Every row gives one point. The window is the flat piece filled in between its corners: a triangle in 3 columns, a solid with four corners in 4, and so on. A path goes straight from each point to the next, and from the last back to the first. List the points from which the path goes on through the window.

Window:
[[ 80 -12  -9  -3]
 [-58  65  23 -12]
 [ 50 -21 -51 -32]
 [-43   8  31 -17]]
Path:
(1): [ 17  45  10 -65]
(2): [-36  38  21 -56]
(3): [-54  41  -5  -1]
(4): [ -5 -28 -35  29]
(5): [ 22  14   4 -69]
(6): [ 89  -8  -3 -71]
(7): [ 57 -17 -72  29]
(8): [-18  28 -28   9]
Through the window after points: 4

Window (4 x 4):
[[  15  -19  -24    7]
 [  23   33   16    3]
 [ -92   14   35  -10]
 [  56   23 -121   34]]
Path:
(1): [-40  14  11  22]
(2): [-62   4  60   9]
(3): [-45  19  30 -58]
(4): [-58  16  -4 -45]
(5): [-67  15  24  24]
(6): [-34  -1  32  50]
(7): [-34  11  -9 -26]
(8): [ -2  18   1 -51]
(9): [-21 -12  23  45]
(10): [-18  10 -14  80]
(11): [-20  21 -48 -64]
(12): [-18  40   3 -76]
Through the window after points: 4, 6, 10, 12

Window:
[[ 35  20  45 -21 -77 -17]
 [ 10 -30 -11  70  18 -36]
 [-25  85 -18 -53  55  11]
 [ -9 -58 -58 -18  26  30]
 [-15  -2  49  28 -68 -22]
 [-13  51  98  20  63 -39]]
Path:
(1): [ 16  49  40  73 -18  22]
(2): [-6 43 10 -2 25 50]
(3): [-18  31  12 -54  22 -40]
(4): [-21 -27 -12 -38  45 -44]
(5): [  8  -6 -16  31  29  42]
(6): [ -4  47  -4 -20  45  67]
(7): [-38  53 -33 -60  34 -70]
(8): [ -9  10  30  17  -7 -75]
Through the window after points: 6

Window, 8 rows:
[[  -5   62   60   50  -39   39  -26  -15]
 [-107  -47   29  -29    0   -6   19    0]
 [  49  -36   22  -30   77   20  -94  -11]
 [   3   12   35   68  -66   20   81   -4]
 [ -34   16   -3   69  -42  -25    8  -20]
 [  26   11  -14  -60   27  -10  -33   12]
 [  39   98   39  121   13   51   21   23]
 [ -59  -28   67  -37   20  -60    1  -30]]
Path:
(1): [-16  18   9   1  31  19 -17 -37]
(2): [ -2   2  61  25 -17 -17 -47  58]
(3): [-20  15  41  48 -23 -10  -4  14]
(4): [-28  29  10  27  -8  -5   8 -61]
(5): [ -9 -22  21 -16  42  22 -31 -33]
(6): [ 23 -30  54  -7  13 -43 -62  64]
(7): [-29  -3  46  53 -59 -31  -2  46]
(8): [-16   4  25   6  12   2  37 -60]
(9): [ 12  51  -9   2  43  34  30 -52]
(10): [ -7  -8  38  -5 -21 -22 -52  67]
(11): [-11 -33  36   9   1 -22   2  23]
(12): [-26  -1  10 -10  32  -1   6 -50]
(13): [ -1  43   6  46  -8  41  -1 -25]
(14): [ 18  15  29  54 -26  28  -3  22]
(15): [-27   4  68  39 -44 -13  19  58]
(16): [-20  20  52  63  -8  13  34 -55]
Through the window after points: 3, 5, 7, 9
